Every row gives one point. Each copy is the shape, with its points in the same order, stretched, turned, moved and blurred by noise. Some copies are also mirrored. Which?

Shape (5 x 2):
[[-19 -21]
 [-10 -15]
 [  1 -18]
 [-12  55]
 [ -1 -19]]
Copy 1, 5 rows:
[[-26   1]
 [-15  -4]
 [ -9 -17]
 [ 53  45]
 [-12 -15]]
Copy 1 is: only turned
Copy 2 (5 x 2):
[[-27  -8]
 [-22  -8]
 [-13 -12]
 [ 31  53]
 [-15 -18]]
Copy 2 is: only turned
Copy 3, 5 rows:
[[-17 -20]
 [ -7 -15]
 [  7 -11]
 [-15  60]
 [  5 -19]]
Copy 3 is: only turned

Shape:
[[ 17   2 -22   1]
 [ 12  11 -18  -2]
 [ 25 -17  -2  18]
 [  0 -19 -14   0]
 [  9  46  41  -8]
 [ 27 -20  -1  -8]
 [ 10 -11  25  28]
 [  1  44 -12   7]
 [  4 -20 -15  25]]
Copy 1 (9 x 4):
[[ 15   8  -2 -12]
 [ 10  15   6  -9]
 [ -8  -5 -26 -13]
 [ 18 -13  -8   6]
 [-51  28  38 -12]
 [  2 -16  -6 -26]
 [-36  -4 -25   5]
 [ -5  44  21   4]
 [  9  -5 -31  13]]
Copy 1 is: mirrored
Copy 2, 9 rows:
[[  7  -3 -20 -14]
 [  8   4 -17  -9]
 [ -3 -30 -18   1]
 [-10  -8  -1 -16]
 [ 27  26  14  51]
 [ 17 -27  -2 -12]
 [-13 -27  -1  30]
 [  5  33 -23  13]
 [-23 -22 -19  -7]]
Copy 2 is: only turned
Copy 3 (9 x 4):
[[ 13 -11 -16  10]
 [  6  -1 -23   5]
 [ -2 -12  16  32]
 [-10 -22  -1  10]
 [-11  60  -3 -24]
 [  8 -12  24   3]
 [-26   5  26  29]
 [  0  24 -48   0]
 [-12 -25   1  36]]
Copy 3 is: only turned
Copy 4 (9 x 4):
[[ 25  -5 -27  -3]
 [ 18   2 -21  -3]
 [ 26 -39 -16 -16]
 [ -2 -22 -33  -6]
 [  5  31  52 -13]
 [ 17 -32 -13  12]
 [  8 -39  12 -37]
 [ 16  32  -2 -19]
 [  8 -36 -30 -27]]
Copy 4 is: mirrored

Shape:
[[-22 -33 -21   6  17   3 -11  29]
 [-10  -5  14   9  13   5  -4  -5]
 [  1 -19  18  21 -20 -38  -2  16]
 [-24   9  -7  20   8  19   4  18]
 [ 11   6  26  17  25  -3  20  16]
 [  3 -10 -14  -4   8  17  15  -2]
 [ 26   1  -2  -5  13 -30   0   7]
 [ -6  -6  24 -16  -5  -1  21 -53]
 [  1   7  -9 -22  16 -21   1  12]
 [-15 -13  -3  -9 -22  -9   3  14]
 [ -4 -16 -16  36  -7  -9 -19  17]
 [  3  -5 -18 -20   2  10  10   9]
 [ 18   8  15 -14 -16  25   3  15]]
Copy 1, 13 rows:
[[ -9  12 -29  27  24 -46   3  -2]
 [ -3 -14  -8   9  17  11  -8  -8]
 [  0  -9 -16  28 -32  -6 -33  19]
 [  2   8  17  20  18  -7  11   0]
 [ 12 -32  -8  19  18  18   8  25]
 [ 15   5 -23 -15  11   0  18  -6]
 [ 11 -13 -26 -21  12   0 -21  34]
 [ -3 -34  -8 -29 -17  32 -12 -34]
 [  4 -16  -7 -25  17 -22 -11  15]
 [ 11  -3  -5   5 -23 -24 -12  -4]
 [ -9  34 -22  25   1 -10 -21  13]
 [ 23   7 -15 -20   7 -15   9  -4]
 [ 59  -1   3  -7  -2  10   4  -4]]
Copy 1 is: mirrored
Copy 2:
[[-25 -40 -15  -6  -2   3  20  31]
 [-11  -6   5  11 -11   3  -6  -5]
 [ 40 -24  17  -6 -28 -17   0  22]
 [-17   2 -26  25 -17  12   8  16]
 [  9  10   4  28  11 -30   8   8]
 [ -6  -3 -13 -10  13  18  12  -6]
 [ 39 -19   7   3  31  -5 -12   4]
 [  4   9   5 -21 -16   0 -14 -60]
 [ 16 -17 -17  -4  23  -8 -24   3]
 [ 14 -15 -15 -26 -19   4  -9  15]
 [ 12 -33   9  13 -15  24  16  27]
 [  1  -6 -23 -20  21  17  -2   5]
 [  6  20   1 -15  11  16 -21  19]]
Copy 2 is: only turned
Copy 3, 13 rows:
[[ 19 -17 -23  36   5  30 -28   4]
 [ -4  17   6  18  -7  10 -14 -10]
 [-29 -26   7  20   8   1   8  18]
 [ 14  29 -20  38 -11   1 -17   9]
 [  8   6  14  34   7   0  16  -7]
 [ 14  15 -22  12 -14  18   4 -15]
 [  3 -22   4   1  19  -7  21 -19]
 [-47  34   3  -9  -8  27   6 -33]
 [  9  -4 -11   7  34   1   3  -8]
 [-14  -4 -24   9   1   9  -3  27]
 [ -5 -22 -14  34 -17  -8 -15   8]
 [ 14   7 -27   5  -2  13  10   3]
 [ 14  11   3  -7 -24   3  16  24]]
Copy 3 is: only turned
Copy 4:
[[-14 -22 -16  11   1 -19 -24  27]
 [ 23   0 -15  10  -5   2  -8  -9]
 [ 12 -17  19  -1 -39 -20   8  17]
 [  9  13 -34 -13  -1  -9  -5  15]
 [ 40  -2  -6  13   6 -13  24   9]
 [-11   5 -20  12  10   2  19  -6]
 [  5   6  25  19   7 -27  12  -5]
 [ 21  -4  -8   5   1  33  18 -58]
 [  1   7  14   3  27 -13  -3  -1]
 [-13  -3   1 -14  -8   7   3  16]
 [-12   3  -8   8 -38 -37 -10  13]
 [-21  11  -8   3  20   4  13   5]
 [  1  32  -6   6   1  31  28  25]]
Copy 4 is: mirrored

Shape (17 x 11):
[[-22  13  -7 -25   3  -2  22  11  18  17  11]
 [-10  12 -33 -26   2  12 -17  -2 -27  13 -13]
 [ 31 -13 -15 -21  11  -9   2   0  16  15  -3]
 [-19  29  -8 -28 -16  -6   8  -3 -28  -1  -5]
 [  4 -10  21   7  -8 -33  15  31  21  15 -24]
 [ 10  -1  15   0   5 -19   2  -5   3  -1   6]
 [ 43 -22  -1   2  37   0  -5 -19  19   1   5]
 [ -6 -13  -6  -1  17   0  29  -9  12 -35  16]
 [ 22   1   2  18   9   6  28   3  23  -5 -15]
 [ -1  -9  -3  10  33  15 -15   2  23 -16 -14]
 [ -8 -17 -12   6   9  -4  20  -8   9   9 -11]
 [-12   5 -18 -10  -8 -23  -2   6  11 -27  23]
 [ -6  33  -1   6  -2 -16 -11  -9  -1   8  -8]
 [ 13  -7 -20  11  -5  21  16 -11 -11 -13  -4]
 [  7   4  21   5  -6  15  -7 -21  12  -3   6]
 [ -3  -5  14  39  15   2   4  20   6  -7  10]
 [ -9   1 -20  14  -4 -15 -47   6 -10  28 -24]]
Copy 1:
[[ -5  14 -27 -11 -16   2  13  22  16  -2   8]
 [ 14  17 -20 -19  -5  -2 -45 -10   3  -4  -6]
 [ 10 -30   4 -11  -2 -21  -9  -1  20   2   5]
 [ 16  42 -17 -10 -20  -8  -8  -5  -2  -4  -3]
 [ -5 -10  21   1  -2 -16  37  10  14  11 -46]
 [ -4   1  13  14  -3 -13  15  -9   8  -2   2]
 [  0 -47  16  14  12  -7  -3 -17  21  -5  20]
 [  3  -6 -12  15  -2   3  27   0   6 -39  13]
 [  9 -28  11  16 -15  14  26 -10  12  -4 -16]
 [  6 -21   5  20  21  16  -8  -2  29 -14  -8]
 [-11 -11 -10  -4  -6   6  20 -12  11 -19 -13]
 [  3   9 -19  22 -13 -27   1  12  10 -25   1]
 [  1  18  -7  18 -13  -3   0 -15  18  16 -14]
 [  5 -11   3   8 -22   9  -7 -16  -8 -28 -10]
 [ -8   3  27  22 -19  10   0 -10  20 -11   7]
 [-19 -13  10  36   6  12  18   3  -7  -6 -19]
 [-16   2  -1   5   6 -15 -38 -14  18  11 -40]]
Copy 1 is: only turned
Copy 2, 17 rows:
[[-18   1 -11 -16  -2  20  28 -31  25  15 -11]
 [-26  -9 -24 -40  11  24  -9   7 -12  13  -4]
 [ 25 -20 -19 -20  11  15 -16 -30  17  -6   0]
 [-24  22 -18 -37  -6  21  20   8 -21   7 -12]
 [ 33 -19   1   8   5 -16  16 -31  -4   5 -37]
 [ 20  15  -3  -2   5   1  -5 -12   5   2   4]
 [ 36  -5   1  -1  26  13 -41 -23  34 -16  19]
 [-14  15   8  -6  14   2  14 -23  27 -30  21]
 [ 16  -6  -2  15  19  17   5 -16  25 -34 -19]
 [ -8  -5   8   0  28 -14 -25 -10  35 -17  -6]
 [ -7  -5  -3   6  22  11   3 -34   2  -4  -3]
 [-12  11 -29 -21   2 -20  22 -10  10  -9  19]
 [  0  26 -28  -7  18   6   1   7  -4   9 -16]
 [-10  -9 -13   3   9  24   0   1   1 -33   7]
 [  2  22  -6  16 -14  12 -19  -4  15 -10  -1]
 [  9  -6  13  27  19  -8  10   4  20  -2   3]
 [  1 -17 -33  -3  24 -15 -22   5 -25  29 -12]]
Copy 2 is: only turned
Copy 3, 17 rows:
[[-29  -1   1 -33   0  -2   4 -11  23   5  -2]
 [-29 -28 -27   5   8  -1 -27 -13 -18  19 -11]
 [ 10 -30 -21 -19 -17   5   6 -25   3   1   9]
 [-25   6  -4  -9   1  -5 -16   3 -28  16 -17]
 [ 14 -19  21 -16 -12  27  31  13  31   0 -11]
 [ 21  -2  13  -7  -2  -3   5  -8   0  11   5]
 [ 40 -21 -20   0   4  -3   7 -42   5  -3  21]
 [ -1   4   5   6  11 -35  15 -18   3 -24   6]
 [ 19   6 -16   3  -3  17  21 -12  22 -22   3]
 [ 13 -25  -9   9  36  -2 -12 -16  22 -21   5]
 [ -3 -14   1   8  -4   2  15 -30  18  -3 -12]
 [ -7 -11  12  -5  -8 -45 -14  11   4   1   4]
 [ 15   7  -4  -5   2   2 -25   1   5  24 -16]
 [ -7  -1 -19  31  -7  -2   6 -18  -8 -11  10]
 [ 13  12   9   1   1  12 -18 -18  -3  -2  25]
 [ 12   2  12  25  20  -3  22   8  35   6  12]
 [  4 -46  -1  20   0  10 -30  -1  16  37 -17]]
Copy 3 is: only turned
Copy 4:
[[-22 -14 -18   5   1  10  16  21  -9  30  28]
 [-15  15 -34  12  -9  24 -22  27 -20 -10 -11]
 [ 35 -23 -27  -7  -3  -8   0  13 -19  19   5]
 [-39  21 -12 -13  -4  14  -3  11 -18  -6   0]
 [ -7 -23  -3   7   7 -55  15  11 -12  16   7]
 [  6 -11  -1  -7  11 -10   0 -11  -5   2  13]
 [ 60 -29 -11  -7  17   3   4 -13   1   2   3]
 [ 14 -23  12   0  -2  25  39  -5  -9 -12  23]
 [ 30 -17   6  -4   8 -18  29  14   9  10   1]
 [ 16 -37 -17  13  14   3  12   6  24 -20   5]
 [  7 -15  -6  20  -6  -5  27   0 -12   8  -4]
 [ -8 -10  -4   3 -25  13   3   8  -5 -17  42]
 [-12  18 -23  -5  -4  -7  -8  -3  19  -3   7]
 [ 24   1   8   6 -11  17  13  16 -13  -5 -16]
 [  9 -21  15 -12  11   8  -8  -6  17   8   2]
 [ 15 -12  15  28  23  -8  19   6   5 -13  22]
 [ -8   6 -35  32 -13 -21 -40   6   3 -11  -9]]
Copy 4 is: only turned
